Each point is reached from the start by the listed moves, each made once or not at all, plus a little noise. Say if it took an odd or an even number of moves. Then give how often each move was made.

Moves:
(1): [ 22 -34   5]
(2): [59  0  8]
(3): [-18  17  23]
Start: [ 16 -10 -13]
Points:
[ 20 -25  14] => even (1, 0, 1)
[ 83 -25  21] => odd (1, 1, 1)
[58  6 18] => even (0, 1, 1)
[ 15 -11 -14] => even (0, 0, 0)

Moves:
(1): [ 25  10 -19  -4   9  24 -14  18  17   8 -17]
(2): [ -8  24 -24   0   9   2  -9  12  -2  26  19]
(3): [  5 -22  11  -9   7 -13 -19 -26 -12 -26   9]
(4): [-10  17 -20   4 -10   8 -16 -12  -8  -9 -28]
(5): [-23   8 -14  27   8   6  37 -14  32  15   0]
(6): [-38 -13   7 -11   3   1 -16  -2  20  47   0]
(7): [-15  -3  18   1  12  17  35  15  11 -32  21]
(8): [ -1 -18 -12  29  10  18  12  28 -10  -9  -1]
(9): [12 14  3 12 -7 30  4  1  9 12 -3]
Start: [  7   5 -13   8  25  10 -20  17  18 -18   4]
Points:
[-45 -29   2  28  50  46  10  58  38 -13  23] => odd (0, 0, 0, 0, 0, 1, 1, 1, 0)
[ -1 -21 -14 -17  47  21 -67   8  42  10  -1] => odd (1, 0, 1, 0, 0, 1, 0, 0, 0)
[-60  -7 -11  64  50  82  50  45  78  16  23] => odd (0, 0, 0, 0, 1, 1, 1, 1, 1)
[-57   7 -52  55  59  85  17  50  81   4 -21] => even (1, 0, 0, 1, 1, 1, 1, 1, 0)
[ 16  -6 -26  35  57  67  12  77  37 -50   8] => odd (1, 0, 0, 0, 0, 0, 1, 1, 0)
[  5  16 -20   4  30  66 -47  35  64  49 -13] => odd (1, 0, 0, 0, 0, 1, 0, 0, 1)
